Each row is a point. A path goes straight from each point to the next, and from the last back to the first. The post is the endless flat space through its rows: a point in 2 columns, a line in 3, a plane in 4, and so on, so that a path can go around it. How many times does the path go around the post? Going back the other way cancels.
(in the rows, 128 means zero)

Post, one row:
[[142 103]]
Path, 26 rows:
[[205 107]
 [150 176]
 [ 97 121]
 [117  84]
 [126 123]
 [149 123]
 [ 98 161]
 [118  87]
 [136  69]
 [ 80  86]
 [126 132]
 [ 96 120]
 [135  36]
 [161  69]
 [112  65]
 [108 127]
 [152 120]
 [169 107]
 [138 156]
 [161 129]
 [164  64]
 [135  54]
 [138  79]
 [177  85]
 [169 170]
 [185 126]]
Times around: 0

Post (7 x 8):
[[123 136  79 131 135 137  79 140]
 [127  98  91 131 143 147 106 186]
 [111 141  84 119 135 150 136 167]
 [145 148 153 121 112  93 119 130]
 [109  86 147 182  77 247 139 164]
 [169 131 148 140 139 112 143  88]
 [159 155 165 179 121 124 142 125]]
Path (29 x 8):
[[107 159  95 119  93 104 103  83]
 [133 149  99 141 125 112 166 162]
 [112  90 106 157 131 166 126 163]
 [147 106 179  51 178  79 222 161]
 [128 167 186 136  97 200 155 117]
 [134  99 145 104  84 174 112 120]
 [153  92 123 105 174 142 140 119]
 [121 123 185 172 122 134  99 142]
 [111 141  67 157 154  83 113 153]
 [147 156  69 120 167  77 129 134]
 [219 126  72 116 200  67 148 103]
 [117 171  69 168 123 144 117 141]
 [122 142  80 117 147  52  67  71]
 [ 96 153 109 152 163 106  77 169]
 [ 86 156 138 129  76 188 126 227]
 [166 108 116 122 176 145  70  65]
 [159 115 146  65 123 128  93 173]
 [141 103 122  82 103 162 157 132]
 [154  58  96  91 165 129 184 148]
 [ 92 101 113 165  55 178 100 143]
 [136 127  65 156 118 190 132 127]
 [130 208  41 127 144 127  66 169]
 [141 158 153 138  67  80 115 222]
 [134  58  86 193 140 180 128 123]
 [ 42 180 100 223  93 174 107 223]
 [ 96 169 128  96  95 142 119  93]
 [173 100 162  76 130 133 125  76]
 [140 150 140  76 172  98 118  71]
 [ 87 124 115 183 127 172 125 144]]
Times around: 1
